Each point is reached from the start by the listed moves, each made once or not at all, plus a little noise. Is the number of moves made odd or even? Then give how often each move was made.

Moves:
(1): [ 0.61 -0.21 -0.26  0.17 -0.01]
(2): [ 0.13  0.63  0.10 -0.31 -0.26]
Start: [-0.04 -0.07  0.09  0.15  0.11]
Points:
[ 0.71  0.34 -0.05  0.06 -0.12] => even (1, 1)
[-0.04 -0.06  0.00  0.18  0.11] => even (0, 0)
[ 0.58 -0.33 -0.19  0.30  0.11] => odd (1, 0)

Moves:
(1): [ 0.27 -0.18  0.15 -0.16  0.07  0.10  0.15  0.13  0.03 -0.01]
(2): [ 0.24  0.45  0.00  0.13 -0.24  0.00  0.06  0.32  0.03  0.12]
(3): [-0.19  0.06  0.36  0.16  0.00  0.00 -0.01  0.11 -0.08  0.07]
(4): [-0.03 -0.09 -0.15  0.37  0.05 -0.01  0.07  0.04 -0.13 -0.07]
(5): [ 0.07  0.16 -0.14 -0.12  0.37  0.15 -0.12  0.34 -0.10 -0.07]
(6): [ 0.02  0.11  0.09  0.13 -0.05  0.40 -0.02 -0.13 -0.07 -0.16]
(7): [-0.16 -0.03 -0.01 -0.06  0.03  0.08  0.32 -0.06 -0.01  0.14]
(8): [-0.20 -0.19 -0.04 -0.02 -0.35  0.27  0.01  0.46  0.11 -0.14]
Start: [ 0.15 -0.06  0.11  0.03  0.07  0.13 -0.01  0.13 -0.12 -0.07]
Points:
[ 0.55 -0.11  0.10 -0.28  0.52  0.38  0.01  0.62 -0.19 -0.16] => even (1, 0, 0, 0, 1, 0, 0, 0)
[ 0.28  0.46 -0.19  0.35  0.29  0.34  0.33  0.78 -0.32  0.05] => even (0, 1, 0, 1, 1, 0, 1, 0)
[ 0.33  0.29  0.46  0.02 -0.04  0.69  0.15  1.45 -0.21 -0.09] => odd (1, 1, 1, 0, 1, 0, 0, 1)
[-0.36  0.02  0.39  0.10  0.08  1.02  0.12  0.88 -0.29 -0.24] => odd (0, 0, 1, 0, 1, 1, 1, 1)

Moves:
(1): [ 0.46 -0.04 -0.22  0.09 -0.15 -0.08 -0.10  0.01  0.20  0.09 -0.03  0.19
 -0.40  0.32 -0.14]
(2): [ 0.02  0.31  0.00  0.20 -0.06 -0.02 -0.03 -0.24 -0.04  0.21  0.15 -0.28
  0.18 -0.01  0.14]
(3): [-0.07 -0.05  0.34  0.15 -0.03  0.18 -0.01  0.09 -0.01  0.07 -0.06 -0.19
 -0.10 -0.13  0.07]
(4): [-0.01 -0.20  0.00  0.40  0.04 -0.08 -0.02  0.12  0.08  0.07  0.24  0.21
 -0.06 -0.05  0.09]
(5): [ 0.00 -0.07  0.03  0.05  0.34  0.10  0.00  0.16 -0.24  0.09 -0.13  0.06
 -0.02  0.19 -0.06]
(6): [-0.02  0.06 -0.09  0.09  0.01  0.37 -0.02 -0.13  0.18  0.01 -0.02 -0.05
  0.08 -0.03  0.01]
(7): [ 0.02  0.04 -0.03  0.12  0.16 -0.18  0.23 -0.15  0.23  0.00 -0.09 -0.11
  0.01  0.03  0.08]
(8): [-0.05  0.31  0.06  0.05 -0.12  0.00  0.22  0.42  0.08  0.09 -0.01  0.15
 -0.06  0.10 -0.11]
(9): [-0.17  0.21  0.02  0.07  0.18 -0.08 -0.13 -0.18  0.22  0.06  0.13 -0.11
 -0.02  0.01 -0.13]
(10): [-0.04  0.01 -0.11 -0.09  0.05  0.05  0.07  0.12 -0.04  0.15  0.17 -0.13
 -0.01 -0.16  0.10]
(11): [ 0.09  0.07  0.06 -0.04  0.16  0.18  0.03 -0.13 -0.05 -0.20  0.20 -0.14
  0.09 -0.04  0.02]
(12): [-0.10 -0.12  0.22 -0.11  0.11  0.08  0.17 -0.10 -0.29  0.12  0.17  0.24
 -0.07 -0.07  0.03]
Start: [-0.20 -0.14  0.29  0.25  0.22  0.23 -0.13  0.11  0.12  0.23 -0.18  0.27
 -0.35 -0.03  0.07]
Points:
[-0.30  0.33  0.60  0.36  0.19  0.27  0.26  0.15 -0.17  0.67  0.19  0.38
 -0.30 -0.01  0.12] => odd (0, 1, 0, 0, 0, 0, 0, 1, 0, 0, 0, 1)
[ 0.06 -0.21  0.30  0.78  1.09  0.20  0.03 -0.17  0.24  0.46  0.31  0.60
 -0.88  0.38 -0.03] => odd (1, 0, 0, 1, 1, 0, 1, 0, 1, 0, 1, 1)
[ 0.00  0.27  0.40  0.50  0.74  0.79  0.01  0.15  0.25  0.46  0.19  0.59
 -0.74  0.38 -0.34] => odd (1, 0, 0, 0, 1, 1, 0, 1, 1, 0, 1, 1)
[ 0.02 -0.15  0.25  0.99  0.49  0.05 -0.05  0.11  0.82  0.71  0.16  0.13
 -0.93  0.03  0.13] => even (1, 0, 1, 1, 0, 0, 1, 0, 1, 1, 0, 0)
[ 0.12  0.17  0.19  1.01  0.07  0.53  0.12  0.19  0.38  0.77  0.34  0.73
 -0.63  0.22  0.11] => even (1, 1, 0, 1, 0, 1, 0, 1, 0, 0, 0, 1)
[-0.35  0.35  0.26  1.10  0.72  0.41 -0.06 -0.54  0.73  0.40  0.47 -0.19
 -0.03 -0.17  0.25] => even (0, 1, 0, 1, 0, 1, 1, 0, 1, 0, 1, 0)
